Each wall is flat, endless, passes through zero and stands at right angles to its row. A trip goes straight from one point to another. List the walls that it crosses, first one first.

Walls:
(1): [-27  -5]
(2): [32 33]
(3): [23  2]
(4): [ 6 48]
(5): [-60  34]
(6): [35 30]
(7): [-71   9]
(8): [ 0 26]
(9): [-17 -72]
(10): [-13 -44]
Trips:
[12 32] to [93  3] -> 5
[ 49 -44] to [-42  -2] -> 2, 6, 1, 3, 7, 5

Walls:
(1): [ 24   6  57 -35  39   6 -28  44  30]
(2): [-15  -7  33  16   2  -1  44  17 -64]
(3): [-16   4  19   5 -33   4  -6  12 -37]
(4): [-10  52  30 -65  25  46  16 -36  21]
(5): [  62 -121   59   26   25  -27  -58   -9   -9]
(6): [ -8 -16  24  39 -29 -64  -2 -79   9]
(7): [-17   5  14  28 -29 -14  26  61  18]
(8): [  1   5 -15  32  30 -65   1 -10  24]
(9): [ 45  51 -33 -25 -38  35  38 -14  -5]
Trips:
[-43 -36 -89  30  53  -4  43  20  17] to [  4  28  31  16  25  11  50  17 -48] -> 2, 9, 3, 4, 8, 1
[ -5 -48  -6  66 -12  -9  23  -2  28] to [-48  21  -2 -13  -5   3  -6   6  -8] -> 3, 5, 8, 4, 6
[-23  57 -60  38  -8  -1 -78 -19  -5] to [ -1  -4 -26  32 -26 -13 -22  35 -13] -> 9, 7, 6, 5, 2

Walls:
(1): [ -8  17 -31  11  -6 -37 -26  25 -31  22 -30 -41 -39  21 -45  30   0 -71
 -72  22]
(2): [ 10 -91 -23 -53  38  29  24  12 -19  45  34 -37 -34  44  10 -57   7  -9
  -2  -7]
(3): [-29  65 -19 -19 -35 -16  37  42 -16 -39  20   0  46  25  14 -15 -12  24
  44 -66]
(4): [ 49  -6 -38   8  22   6 -16 -31 -18  49  36 -60 -32   1 -56   0 -70  19
 -47  14]
(5): [ 25  29  36  -6  -5 -17  45 -33 -37  26  34  38 -28   3 -28  38  41  14
 -17 -13]
(6): [  1 -83   1 -24  22  -7  22   1  -4  23   4   2 -69  -1   5 -34  48  16
  66  20]
Trips:
[-44  49   4  14  21  31 -42  63  27  23 100 -44  31  21 -41  -3  19 -37
   4  14] to [ 68  20 -17 -22 -39 -18 -19  47 -27 -15 -44  56 -54 -62  46  20   4 -15
 -25  -6] -> 2, 4, 5, 3
[-23 -24  30  56 -50 -52   7  -4 -24 -19  45 -18  13 -55  31  10 -45 -31
  31 -23] to [-18 -11 -15  36 -23  38  25 -39  19   5  22   5 -14  15  -9  -3   1  92
  23  -7] -> 5, 6, 4, 2
[-20  14 -66   8  16 -42 -38 -46 -19  39  58 -10   5 -21 -24  -8 -16  -7
 -35 -28] to [  7   6 -29 -82 -22  -9  55 -19  51  42   7  26  -6  18 -14  -8  17 -63
 -23  56] -> 6
[-44  25  17 -25 -28 -51 -33 -18 -31  -7 -54 -16   4  24  36 -15  63  33
 -68 -53] to [ 36 -76  62 -46  16  39   2  40   1  18 -39  -9 -11 -34 -12   0 -23 -29
  -5  76] -> 3, 2, 6, 5, 4
[  3 -65   0  79 -26 -60  37  -5 -19 -17  38   2  -4  40  73  22 -32 -10
  38  -8] to [ 43 -17 -12 -34 -20  29  14  -1 -34  30  17 -46 -44 -32  33 -58  21  43
   8 -15] -> 4, 5, 3

Walls:
(1): [  4 -11  -3  -5   0 -36  25  11 -10  23  63 -13  15 -25  28  37 -44  18
 -27 -18 -35 -18 -17  -9  58  26  -9 -30 -38 -24 -44 -41 -21  18   2 -24
  40  11   4 -12 -56 -12 -59  75  51 -36  -3  14]
(2): [ 37 -40 -28 -23  37 -20  23 -11 -23  15 -22  20 -33 103 -34 -33 -43 -52
  22  -7   5   5  19 -21 -34  48  23  -7  -1  -8  -1   2 -18  -7  10 -52
  15  30 -23 -21 -23  32 -27 -64 -17  27 -58   5]
(3): [ -6 -53  15  -8  -3  17 -23  11  29   8  53  -9 -62  52 -14 -11 -19 -22
 -19 -25  -6  -4 -63  24  -9 -49  27 -25  30  31 -10  -3 -39  75  12  74
  26  19   2   2  39  -2 -21  51  16   2 -20 -42]
(4): [-77 -45 -72 -25 -22  -9  52  -3  31 -26 -41  22  17  38  -9   2  44  51
 -21   3 -36  64 -19  -1  10   4  36 -22  33  13 -41 -17  22  39  16  24
   0  13  -6  -2  26   1 -30  52 -22  12 -36 -27]
(5): [-27 -33 -34 -43  -4 -17  -5   1   5 -29  -3  -8  -4  29 -25 -18  12 -67
 -14 -46   9  29 -35 -42  25  -4 -63 -53  19  11  40 -50 -20 -14  11 -46
   2 -28 -14  14   6 -31  24 -13 -42  -4  76  -3]
(6): [ 17  31  52 -15 -50   7  19  68  19 -75  10  62  48 -22  19  43   0   9
   6   9  34 -56 -15 -20 -31  52  15  -2  -9  70 -15  29  12 -58   8  20
 112  -7  -4 -14 -10 -30   8  53 -12  -1  40  19]
(7): [ 22 -53 -16 -17  33 -21  -4  14 -34  -7  55 -53 -14  -2  14  23   2  14
   3 -30  21  24  -9 -64 -19  56   4  -8 -13 -10  12  10 -24 -13  62  -1
 -25   3 -20 -18 -57  77 -33 -22   5 -28 -15 -23]
Trips:
[ 34  41 -25  77 -23  13   8  20 -10   4 -23  77 -61  -7  29 -31 -51  77
 -70 -14   3 -50 -11 -31   5  35  74   6 -40 -49  23 -24  48   3   0 -15
   6  -5 -31  56  12 -42 -32 -25   9  31  -3  35] to [ -6 -30  -8  -9 -52 -67  55  38  32  -9   4 -12  37 -34   4   8  -4  30
  15 -50 -31 -16  25  30 -22  -2 -38  79 -31 -69  14 -22 -50 -34 -26  -3
 -18   4 -64 -15   6 -63  -9  12  -5  36 -19 -35] -> 2, 4
[-24  55  30 -73 -36  -5  40  67 -46  -6 -75  27   9   6 -11   9 -16   0
 -18 -52 -16 -41   0  28 121 -26 -23  35 -19 -40  17 -41 -23 -23  -9  11
  48  74  30   3  15  20 -52 -34 -83  20  79  -6] to [-50  79  55 -64  13 -28 -30  27 -23 -34 -57  26 -21  17  37 -32  28 -52
  -7  -7  30 -28  -1 -53  -6 -33 -55  18  -7 -15   8  20 -33  -4 -62 -33
 -12   5 -78  66   5  -3 -57 -32 -12  -6  37 -30] -> 1, 2

Walls:
(1): [ 17 -33  34  -4  -8  34  28   6 -48  42  11 -46  16 -53  -2 -30 -90  70
  -5  -8 -29   6 -39  10  -1  46 -36  41 -12  18  57   8  38  16 -76 -14
 -31 -19 -56  57  21 -37 -17  35   4  -8  24 -98]
(2): [ 30   9 -20  96  40 -11 -42   7  -3  44  -4 -33 -44  -3  37   0  61  -3
 -48   5 -35  65  55  31  14 -76  34   4   7 -51 -21 -35  16  28 -30   1
  22  13 -28 -20  -4 -16 -46  68  27  -4   7  -5]
(3): [ 32  34   7 -15  -3 -42 -15  13  31  23  12  15   2 -21 -50  -1 -45 -16
  25 -53  10  47 -12 -14 -13 -11  30  59 -18  28  14  41  49 -14  56   0
  42  20  38 -26  -5  12   6  -4 -30   0 -34  28]
(4): [ 18 -37 -16  -7 -31 -14  25   1  -8  72  15  12   5 -35  34  45 -39  82
  16 -44 -43  70  35 -22 -28  49 -32   1 -73  45  -9 -50  21  14  16  35
 -41  -3 -34   7 -19 -18 -16 -43 -17   6 -16 -25]
(5): [-50  39  19  11  -2  51 -74  15  15   3   5  22  13  33 -43 -30  24  64
 -33 -51  34   8 -28   4 -43  22  -1 -24  15  -2  22  38  39 -35  42  35
  36   9  52  20  -6  26 -10 -46 -69  -2 -42  21]
(6): [ 12  18 -79  38  -7  18   7  46 -21 -26   6  16  25 -22  27 -34 -20 -13
  12 -32  58 -36  15 -16 -29   4  19  10   7  82 -35 -53  46 -31 -26  10
   0 -49  15  31  35 -26 -64  54 -35  63   3  -1]
(7): [  0  -9  -3  24  -6 -29  16 -30  56  15  16 -18 -55 -13  37 -57   1 -33
  20  -3 -52  55 -22  -7 -20  72 -15   3 -46 -32  23  27 -22  30  34  11
  19  53  44  48  25  54 -63 -59  53  25 -14 -77]
Trips:
[ 32  -6  25  -9 -32 -55  13 -46   7  48  47 -46  22  35  28  42  34 -16
 -32   5 -16   4  12  65 -46  70 -24 -12  51   1  16  89  50 -25  -5 -22
 -46 -53 -32 -72  25 -37 -95  -4  12  21 -32  29] to [ -6  -5 -16  -8  10 -22  11  28   6  14  -7  33 -40 -32 -55   5 -23  43
 -13  10  23 -56 -49   1  30  23  50 -29  -7  48 -26 -12  -4  57 -17 -12
 -68 -52 -74  -1 -43  75 -56 -37 -36 -21  38 -15] -> 3, 2, 7, 6
[ 42 -14  12 -29  44  34  62  11 -15  56 -25  23  23 -10  15   6  50 -19
  -5 -13 -26  30  47  -8  12  43 -16 -26 -69 -20   6 -45  16  17 -29  74
  -8  17  -7 -31  -9  28  41 -42  21  40 -49   5] to [ 69 -34  71  45  34 -63 -45 -39  37 -33 -59   5   4   8 -18 -48   9  35
  29  15   4  20 -63   3 -73   8 -19 -66   8   9  -5   0  20 -21   6 -39
   3 -41 -51   1   5  20   7  16  33 -51  42  23] -> 1, 4, 5
[ 28 -57  -7  41 -32  57   7   7  -3 -16 -48  45 -25 -46   4 -54   5  69
 -35  35  -8 -23   7 -42  26  -8 -75  32  31  62   3   3  76 -27 -44 -43
 -80  14 -30  11 -29 -20  11 -30  30  39   4  31] to [-30 -22  42  47 -43  -7  24  -6  -9  19   0  -1 -44 -29   5  42  23 -12
  59 -50  23  21 -36  22 -24  39   4 -25 -60  11  20   1  69  31 -84 -43
 -41  12  28  39 -63  -2  42  34  -8  26  -5  -9] -> 7, 3

Walls:
(1): [ 24 -15 -57  60 -42  25 -67 -14 -82  34  18  29  13  10  21  27  37 -32
  -1  48 -37  55  10  21 -15 -48  11  -1  14 -28   1  18  -8  29   3 -25
 -34  70 -45 -52  18 -28 -27  29  13 -84 -10 -35]
(2): [-54 -43  -7  -8 -36  74 -11  -3  18 -48  -6   1  55  -3 -12  19   7  11
   4  62   7   8 -14   8  35 -27  48 -45  -3  -4 -51 -49  29   4   4 -81
  46 -70  28 -23  36  19  35 -68  33 -18 -34 -18]
(3): [-31  -1  -8 -39 -12 -11  39  11  33   2  27   7  37  30 -25  38  67  51
 -25   1 -34  -4   1   5 -27 -27 -44  39 -70  12  22   6  12 -15  17 -34
  13 -51 -22  36  33 -20 -23 -83 -24 -54 -17 -60]
(4): [  2  25  32  39  50 -24  14  17  -5  32 -22  23  32 -28   6 -14   5 -30
  66  16  -9   8  25  16 -19 -12  22   0 -41 -14 -34  49  25  37  25 -24
  -9  22 -14  33 -35  -7  21   0   7   1 -42  15]
(5): [ 49 -21   0 -11  21 -33 -67 -47 -30 -12  -1  46  -2  -8  35  -3  66  22
 -16  -4  66   4  12 -20   4  21   6   1 -14  -2  53 -45  72  46  13 -45
  31 -84  -8  25  31  85   2 -29  13 -28  98   1]
(6): [-17 -15 -72  14  -2   3  57  22 -25  27 -16  13  44   4  14 -35   6  16
  -1  45 -67 -42 -16  26 -16 -26  22   7  -5 -40 -24  13  20  43  -5  41
  -3 -41 -48 -23  -5  36 -59   8  44  22   7  -6]
(7): [-11  65  -9 -23 -12  -2  33  19  -8 -21   2  13 -31  24   9  -9  10  -6
  -8  27   8 -34   7 -22   9  49  10 -17  20 -16  -6  -5 -29 -21  33  44
  45  18 -26 -15  -1  11  27   3  21   5  47   7]
(8): [ 34 -14 -52  44 -42  11  -9   3 -15  55  19  31 -23  47 -22   6 -25 -59
  -5  76 -17 -10   7  82  13  37   3  21 -32 -24  27  26  34 -61  -9  18
  19 -24 -51  -9 -30   8   3  25 -32 -41  22  -9]
(9): [ 31  10 -50 -18 -12  10 -20 -18 -46   7 -20 -63   3 -32   8  -8  23 -56
  27 -14  16  15  -3   7 -46 -13  24   7 -38 -11  66   2  11 -30  26  63
 -46 -11 -22 -27   7   7  10 -33  64 -55  24  23]
(10): [  8  64  17  -2 -21  -2  11 -25  27   1 -31   3  38   6   7 -39 -11 -49
 -54   6  14 -17 -34 -33  -8 -31 -14   9 -12  -1 108 -92   6 -23 -17 -13
  26 -64 -26 -26  14   0  57 -50  46  52 -30  47]
Trips:
[  2 -12  -9 -15   4  29 -96  46   1  39  14  19  34 -36  18   5  12  16
 -27  36 -13  64 -34 -90  24  73 -13  67  -6 -22 -36  55 -43 -42  43  16
 -46  14   7 -11  38  -6 -12  23   0 -21  10 -46] to [-12  -2  21  18  20  43  -2   1  16  -8 -22 -35 -45 -42 -37 -37 -10  19
 -19 -18   1 -41  -3 -17 -10 -32  11 -53 -55 -15  22 -47  33  38 -35  29
 -13 -39   7 -37  -3 -53  30  16  -5  40 -44 -19] -> 7, 8, 3, 2, 10, 1, 6
[-43 -28  17  40   4  65   3  16  -6   9  36 -22 101  36   5 -17  27   8
 -35  53 -56   4  57 -16  -6  45   1 -36  22 -21 -26  -8  16  45 -17  62
 -66  53 -30 -19 -27 -60  34 -11  -8 -19 -36  21] to [-27 -40 -45 -49  -3  -9  -7  -9  20 -10  49  21  35  -9 -36  -3 -49   6
  -3  22  36  -5 -32 -12  39 -20  10  13  46  64   7  10  -8  24 -27 -52
  -6  39  -3 -28   1  -6  26  -9 -22  26   6  35] -> 8, 4, 6, 10, 1
[  3 -72  20  26   0 -13 -47 -54 -66  -5 -53  34  12   5 -68   8   0   1
 -69  24  -7  12 -12  71  14 -42   5   9  84 -40  -7  33 -11  18  18 -10
 -20  14  19  -6  16 -13 -28  41  61   9  19 -27] to [ 22 -45 -47  -4 -68  20  28 -31  57  65 -17  27 -27  23   7 -76  39  60
  22  66 -11  22 -21  66 -14  50   5  51  41  72  13  -7   9   8 -27  -7
 -84  49 -16 -13  12  46   2  14  18 -28  22  32] -> 2, 9
[-69   4   1  10  13  25 -42  -5  -8 -41  45 -37  38 -31  11  62  32   8
  -5  -5  47  24 -19 -42 -11 -17 -10  27  42  54 -25 -18 -34  11 -12  24
  57  23  32  44  28 -10 -14 -33  -4  70   2 -41] to [ 33 -25  23  19  32 -50   7  44  -3  55 -38  -5  13 -28 -12  31  24 -20
 -66  20   9 -58 -71 -29  -3  46  -9 -37  72 -11 -61 -53  33  58  14 -29
  12  51  -2 -16  70 -54   1  -8 -41 -74  22  -5] -> 5, 7, 1, 3

Walls:
(1): [-36 -55   7 -28  15  24 -17  61  -9  -2  -3 -23  44  42  -8 -29 -25  20
  18   9 -14 -41  62  15  61  20 -51 -68 -36 -69  42  12   3  22   4  43
  -9 -43  42  18  46  84  -6  -1 -16  -9  29  35]
(2): [ -46   36  -14  -51  -40  -53  -49   28  -17    4  -41  -31   55  -31
  -19   48   18  -47  -10   65    2   -1   -2   41  -11 -102   13  -13
  -49  -66  -46   38  -14   28   10   58   44  -12   29    1   57  -50
    9  -19  -10  -31  -17   40]
(3): [ 58 -14  20 -44  28  -9  37  16  75 -27   2 -40 -35  36   5 -22  63 -53
 -10 -46   8  23  57 -18  24  79 -47  -4 -24 -33  24 -19 -21  -5   9  26
  -8  20 -38 -15  -5  15  59 -54   4 -10 -17   5]
(4): [ -26   -7   -6    9   -5   27  -19   68   14   17  -23  -12  -20   19
 -100    5  -34   -8   28   35  -39    5   -7  -31  -33    7   19  -13
   16  -30   25   28   25  -18  -33   -2   32   -3   32  -28   52  -24
   17  -18   16  -13   -1  -17]
(5): [  53   36   59   23  -47  -10    7   15  -22   23   17  -37    5  -20
   -3   -7  -22   48   -7   21  -33  -33  -53   -4   31   45    1   28
    6   53   46   -5  -40   29  -41   42   63  -29   76   36  -26   19
   12  -55   -7    6 -105  -33]
(6): [-53   9  38  28 -32 -10 -27  -8  22  63  37  37 -16   3  -9  10  24  -2
   7  -3 -28  43   0 -35  66 -35 -11  47  -8  12 -69  40   1   0  13 -31
  74 -17 -34 -10  21 -16  -6 -33 -21 -13 -59 -16]
(7): [-22 -42  18  42  12   9 -33   8 -66 -16  53 -31 -59   1 -61   0   8  22
  -1 -20  39   0 -59 -27  51  12  16 -34   6  25  60 -22  42 -52  18  23
  23  58   5 -37 -79  10  -1 -11  26   7  22  19]
(8): [ 39  22 -17 -47 -17  -5 -30   5  16 -36 -34  -9 -39 -56  19  11 -17   3
  16 -37 -25 -53  -5 -32  -5  36   6 -44  15 -45  54  97   1  44  74   0
  13 -18 -18  -3  43 -38  12 -29   7  26  26  28]
(9): [-62   5  42 -56   6 -28 -37 -43 -34 -78  43  41  19  -7 -38 -32 -22  19
  31  -9 -20   6  56 -29  26  -4 -34  42  -8  23   2  32   6 -19  -1  19
  65 -23  17 -36 -18  22   9  49  48   8 -27   7]
(10): [-25  18   6 -11 -60  15 -75 -24 -36 -10  -6 -29  12  14   2  35 -24  37
 -15   4  16  18  18 -61  62 -79 -43  49 -21  36 -51 -47  -4  38 -41 -15
  -1  27 -15  -7  36 -51  42  11  -1  37 -28  52]
Trips:
[  46   -1  -67    0  -33  -24   46    1   16   28   38  -42   16  -22
   26  -24  -34    4   16    2  -24  -28   -1   41  -13   -4  -37  -21
   -6  -24 -103   30  -17  -25   67   43  -13    7  -59  -29   -3   61
   -2   96   30   20   13   39] to [ 44   0  68 -21 -28 -53  27 -28  20  38 -34   2  24 -55  35  -7   4  34
  34  38  -8  38 -43 -82 -24  22 -21  -9  48 -16 -81  16  17  19  22  -9
  35   4 -64  33  47   5 -23   4  -2 -39 -35  16] -> 6, 1, 10, 5
[  4 -31  19 -56 -49 -36  45 -46 -14  23 -27 -63  22 -17 -31 -64 -32  59
  20 -14  55  29 -48 -47   4  13  -7  44  39  49 -24   2  -9 -63  11  53
 -57   0 -30  -4   0  28 -40 -71 -31 -32  87 -10] to [ -14  -56   84    1  -43  -15   11   -7  -20   81   20   14   17    0
   36   11  -15   55 -121  -40    5  -39  -54  -22  -33   21  -17  -30
   30    5   60  -30    9   34   -6   -7  -20    7   42   21  -38  -28
   35   22    8   41  -35   -3] -> 3, 10
[-40  -1  13 -16 -12  42 -24 -55 -27 -28  -1  17  49 -21  98 -32  37 -21
   0  38  23 -18 -31 -24 -45   4 -39 -19  12   3  16  -6 -17  19 -75   3
 -12   3 -46  61  10 -26 -47  20  -7 -40  26   8] to [ -8 -39   8  21   5  96 -39  56  39   2 -14 -29  15 104 -32  28  29 -26
  19  -6  42 -27  13  33 -42  -6 -41  -7   8  55 -14 -43  29 -18  -1 -44
 -36  21  -2  25 -45  49   7  56  -7  10  31 -12] -> 2, 1, 7, 3, 4
[-17 -50  24  46  93  48 -25  -1 -46  13   4 -32  33 -40   9 -52 -53  23
 -68  -8  44 -41  30 -16  -6   2  21   9  29   1  13 -19  12 -33  64 -27
 -12 -40 -24  42   6   5 -70 -52   1 -19  27  33] to [-23 -21   8  -9  23  47  36   9  78 -17  34  -5 -11  72   1  -8  14 -82
  -1  34  -5  33  16 -45 -42  68  -8  -9 -53  11  12  -4  -7  75  -5  13
 -21  23  31  15  -1  15 -53   6  10 -13  14 -33] -> 8, 3, 4, 7
